Each row of a before or after table is a point. The points were changed in one or more steps. Then noise was added and the rows were shuffled. The steps act on columns, c1 being the first. Write out the steps. A step turns or swaps two columns, mirrors them in a line or flattens them onto one, adds a multiple of one to another, or multiplies or shifts one. Angles are multiples of 10 degrees, from the lower column toward the higher: turns from -170 to 170, lines from 10 to 170 but not 90. Use the fewest steps. Two steps may share a column if one is a turn and the other turns, adds or multiplies; they go together, in the order done. Otherwise the lowest column goes first.

Before (13 x 3)
[[-0.34 -0.05  0.07]
 [ 0.02 -0.15 -0.30]
 [-0.37  0.18 -0.22]
 [-0.19  0.05 -0.23]
 [-0.25  0.18 -0.18]
 [ 0.08 -0.22 -0.44]
 [-0.29 -0.09 -0.48]
 [-0.30 -0.24 -0.56]
 [-0.31  0.45  0.33]
 [-0.32 -0.21 -0.11]
 [-0.06  0.35  0.11]
 [ 0.96 -0.02  0.35]
 [ 0.91 -0.25  0.37]]
After (13 x 3)
[[-0.58  0.36  0.10]
 [-0.80 -0.20 -0.14]
 [ 0.40 -0.24  0.35]
 [ 0.46 -0.01  0.38]
 [-0.85  0.42  0.35]
 [-0.86  0.15 -0.23]
 [-0.79 -0.25 -0.53]
 [-0.49 -0.17 -0.28]
 [-0.42 -0.21 -0.44]
 [-0.83 -0.07  0.07]
 [-0.80 -0.10 -0.48]
 [-0.75  0.16 -0.17]
 [-0.66  0.02 -0.24]]
Steps: shift c1 by -0.50

Before (10 x 8)
[[-0.07 -0.03 -0.09  0.04 -0.07  0.56  0.22 -0.24]
 [-0.25 -0.12  0.16 -0.41  0.35  0.39  0.19  0.07]
 [ 0.40 -0.07  0.16 -0.65 -0.08  0.01 -0.12 -0.16]
 [ 0.50 -0.12  0.35  0.11 -0.32  0.29 -0.15 -0.24]
 [ 0.50  0.04  0.18 -0.23  0.45  0.04 -0.08 -0.38]
 [-0.19  0.09  0.05  0.02  0.12 -0.08  0.38  0.36]
 [-0.07  1.51 -0.30  0.07 -0.10 -0.08  0.25  0.51]
 [-0.45  0.01  0.30 -0.49  0.17 -0.12  0.18 -0.29]
 [ 0.56 -0.11 -0.16  0.00 -0.26  0.15  0.20 -0.30]
 [-0.36  0.05 -0.90 -0.07 -0.20  0.07 -0.91 -0.03]]
After (10 x 8)
[[-0.19  0.10  0.06  0.02  0.13 -0.28  0.38  0.36]
 [-0.09 -0.03 -0.09  0.05 -0.07  0.36  0.24 -0.24]
 [-0.45  0.00  0.30 -0.48  0.18 -0.32  0.16 -0.30]
 [-0.36  0.05 -0.90 -0.07 -0.20 -0.14 -0.91 -0.02]
 [ 0.40 -0.06  0.18 -0.66 -0.08 -0.19 -0.12 -0.17]
 [-0.07  1.52 -0.30  0.07 -0.10 -0.27  0.25  0.52]
 [ 0.56 -0.12 -0.17  0.00 -0.25 -0.05  0.20 -0.29]
 [-0.24 -0.12  0.16 -0.42  0.35  0.21  0.19  0.06]
 [ 0.50  0.03  0.19 -0.24  0.45 -0.16 -0.08 -0.37]
 [ 0.51 -0.11  0.34  0.10 -0.31  0.09 -0.15 -0.22]]
Steps: shift c6 by -0.20

Before (12 x 14)
[[ 0.34  0.27 -0.28  0.24 -0.08  0.24 -0.09 -0.32 -0.04  0.00 -0.08  0.31
  -0.08  0.19]
 [ 0.02  0.01 -0.50  0.05  0.07  0.47 -0.61  0.59  0.17  0.48  0.10  0.06
   0.68 -0.12]
 [-0.17  0.11  0.50  0.28  0.11 -0.08 -0.22 -0.07  0.03 -0.38 -0.09 -0.08
  -0.35 -0.08]
 [-0.24  0.45 -0.04 -0.91  0.09  0.38  0.59  0.04 -0.30  0.07 -0.40  0.05
   0.28 -0.86]
 [-0.47  0.22  0.08 -0.06  0.21  0.11 -0.29  0.58  0.15  0.03  0.36  0.29
  -0.33  0.27]
 [ 0.27  0.21 -0.06 -0.64 -0.11 -0.11 -0.19  0.38  0.02 -0.45 -0.53 -0.27
   0.61 -0.36]
 [ 0.01  0.15 -0.20 -0.36  0.66  0.27  0.17 -0.26 -0.36  0.48 -0.09  0.69
  -0.26 -0.39]
 [ 0.56  0.09  0.26  0.08 -0.41  0.08  0.06 -0.61  0.42 -0.09 -0.27  0.77
   0.02  0.02]
 [ 0.15  0.07  0.03  0.00  0.82  0.53  0.20  0.21 -0.23 -0.15 -0.10  0.02
   0.09 -0.01]
 [-0.02  0.34  0.15 -0.20  0.09 -0.28  0.37  0.16  0.29  0.30 -0.30  0.06
   0.09  0.10]
 [-0.39 -0.18 -0.28 -0.30  0.34  0.07  0.49 -0.09  0.24  0.27 -0.66  0.37
  -0.50  0.03]
 [-0.90 -0.20 -0.07 -0.48  0.04  0.19 -0.35 -0.50 -0.49  0.30  0.16  0.81
  -0.01  0.11]]
After (12 x 14)
[[-0.01  0.01 -0.47  0.06  0.08  0.51 -0.60  0.78  0.16 -0.14  0.09  0.47
   0.65 -0.11]
 [-0.48  0.23  0.10 -0.03  0.21  0.11 -0.29  0.76  0.19 -0.28  0.35 -0.02
  -0.36  0.25]
 [ 0.13  0.07  0.01  0.00  0.82  0.55  0.19  0.27 -0.25  0.01 -0.14 -0.14
   0.09 -0.07]
 [-0.19  0.14  0.49  0.29  0.14 -0.09 -0.24 -0.10 -0.01  0.15 -0.09 -0.34
  -0.35 -0.08]
 [ 0.02  0.17 -0.19 -0.32  0.66  0.25  0.16 -0.34 -0.36 -0.78 -0.12  0.35
  -0.27 -0.37]
 [-0.93 -0.21 -0.07 -0.48  0.03  0.23 -0.39 -0.63 -0.52 -0.85  0.17  0.16
   0.03  0.09]
 [-0.02  0.32  0.16 -0.24  0.09 -0.27  0.37  0.20  0.26 -0.11 -0.30  0.31
   0.12  0.08]
 [ 0.25  0.23 -0.05 -0.63 -0.13 -0.11 -0.18  0.51  0.03  0.39 -0.51 -0.39
   0.61 -0.38]
 [-0.39 -0.20 -0.27 -0.30  0.32  0.03  0.49 -0.13  0.24 -0.41 -0.66  0.16
  -0.50  0.01]
 [-0.25  0.43 -0.05 -0.94  0.09  0.39  0.57  0.06 -0.34 -0.04 -0.40  0.08
   0.26 -0.87]
 [ 0.55  0.12  0.27  0.10 -0.42  0.10  0.06 -0.79  0.40 -0.74 -0.31 -0.22
   0.05  0.01]
 [ 0.35  0.28 -0.25  0.23 -0.09  0.24 -0.10 -0.45 -0.04 -0.29 -0.07 -0.06
  -0.06  0.20]]
Steps: multiply c8 by 1.3; turn c10 and c12 by 100 degrees

Before (9 x 24)
[[ 0.42  0.26 -0.12  0.34  0.39  0.04 -0.21 -0.08 -0.31  0.01  0.13 -0.54
   0.22 -0.59  0.10  0.12  0.25 -0.23  0.16  0.24  0.00 -0.26  0.16 -0.01]
 [ 0.28  0.50 -0.39 -0.12  0.03  0.07 -0.10 -0.31 -0.22 -0.23  0.48 -0.17
   0.20 -0.41  0.31 -0.08  0.00 -0.48 -0.34  0.04 -0.33 -0.47  0.39 -0.07]
 [ 0.17  0.00 -0.17 -0.03 -0.73  0.19 -0.44 -0.08 -0.52 -0.09 -0.37 -0.66
  -0.43  0.74 -0.27  0.75 -0.10 -0.22  0.52 -0.06 -0.29  0.88  0.02  0.21]
 [-0.13  0.44 -0.13  0.31 -0.74  0.07  0.41  0.34  0.41 -0.14  0.00  0.56
  -0.27  0.42 -0.29 -0.30 -0.22  0.11  0.63  0.47 -0.28 -0.03  0.25  0.00]
 [ 0.19  0.24 -0.16 -0.33 -0.04 -0.42 -0.31 -0.33  0.05 -0.20 -0.05 -0.49
   0.31 -0.52  0.23  0.03  0.01 -0.18  0.30 -0.10 -0.45  0.00  0.74 -0.17]
 [ 0.20  0.30 -0.07 -0.20  0.12 -0.62 -0.39 -0.38 -0.09 -0.28  0.45 -0.16
   0.16 -0.33 -0.34 -0.04  0.29  0.05  0.07 -0.08 -0.55  0.00  0.05  0.20]
 [ 0.22  0.17 -0.10 -0.60  0.43 -0.53 -0.28 -0.61 -0.04  0.20  0.14 -0.01
  -0.10 -0.26  0.20 -0.21  0.11 -0.09  0.14  0.22 -0.47 -0.71  0.24 -0.07]
 [-0.33 -0.17  0.31  0.21 -0.94  0.17  0.41  0.28  0.14 -0.05  0.09  0.42
   0.03  0.50  0.01 -0.39 -0.07 -0.48  0.58  0.50 -0.07  0.22 -0.36 -0.12]
 [-0.25 -0.01  0.30  0.33 -0.39  0.22 -0.09  0.45  0.34 -0.06 -0.22  0.68
  -0.29  1.03 -0.07 -0.70  0.04 -0.36  0.46  0.29 -0.64  0.36 -0.28 -0.49]]
After (9 x 24)
[[ 0.17  0.29  0.18 -0.19  0.13 -0.63 -0.37 -0.38 -0.11 -0.28  0.47 -0.16
   0.18  0.21  0.34 -0.25  0.30 -0.15  0.07 -0.09 -0.56  0.00  0.06  0.20]
 [ 0.25  0.49 -0.51 -0.13  0.04  0.07 -0.11 -0.30 -0.23 -0.23  0.49 -0.17
   0.20  0.41 -0.03 -0.33  0.00  0.38 -0.32  0.05 -0.35 -0.47  0.39 -0.06]
 [ 0.17  0.00  0.05 -0.04 -0.74  0.16 -0.47 -0.09 -0.54 -0.07 -0.36 -0.68
  -0.44  0.01  0.32  1.09 -0.12  0.22  0.50 -0.05 -0.29  0.91  0.04  0.21]
 [-0.23 -0.02  0.28  0.31 -0.41  0.22 -0.11  0.45  0.35 -0.07 -0.24  0.71
  -0.30 -1.03 -0.16  0.12  0.04  0.78  0.46  0.28 -0.64  0.37 -0.30 -0.49]
 [-0.12  0.43  0.04  0.32 -0.73  0.07  0.44  0.32  0.36 -0.12  0.02  0.56
  -0.29 -0.52  0.28  0.04 -0.22  0.09  0.63  0.46 -0.30 -0.02  0.24  0.02]
 [-0.32 -0.18  0.28  0.18 -0.93  0.19  0.45  0.29  0.11 -0.07  0.12  0.44
   0.04 -0.44 -0.21  0.02 -0.07  0.68  0.59  0.47 -0.07  0.22 -0.36 -0.16]
 [ 0.20  0.23 -0.25 -0.33 -0.06 -0.41 -0.29 -0.33  0.06 -0.20 -0.04 -0.47
   0.31  0.45 -0.08 -0.33 -0.03  0.04  0.30 -0.07 -0.47 -0.04  0.75 -0.17]
 [ 0.23  0.21 -0.19 -0.61  0.43 -0.55 -0.27 -0.65 -0.05  0.19  0.10 -0.02
  -0.11  0.09 -0.14 -0.30  0.09  0.05  0.14  0.20 -0.45 -0.70  0.22 -0.05]
 [ 0.40  0.26 -0.17  0.34  0.40  0.06 -0.20 -0.08 -0.29  0.03  0.13 -0.51
   0.21  0.57 -0.02 -0.28  0.27  0.06  0.18  0.24  0.03 -0.28  0.15 -0.02]]
Steps: mirror c3 and c15 in the line at 160 degrees; turn c14 and c16 by 40 degrees; turn c14 and c18 by 160 degrees
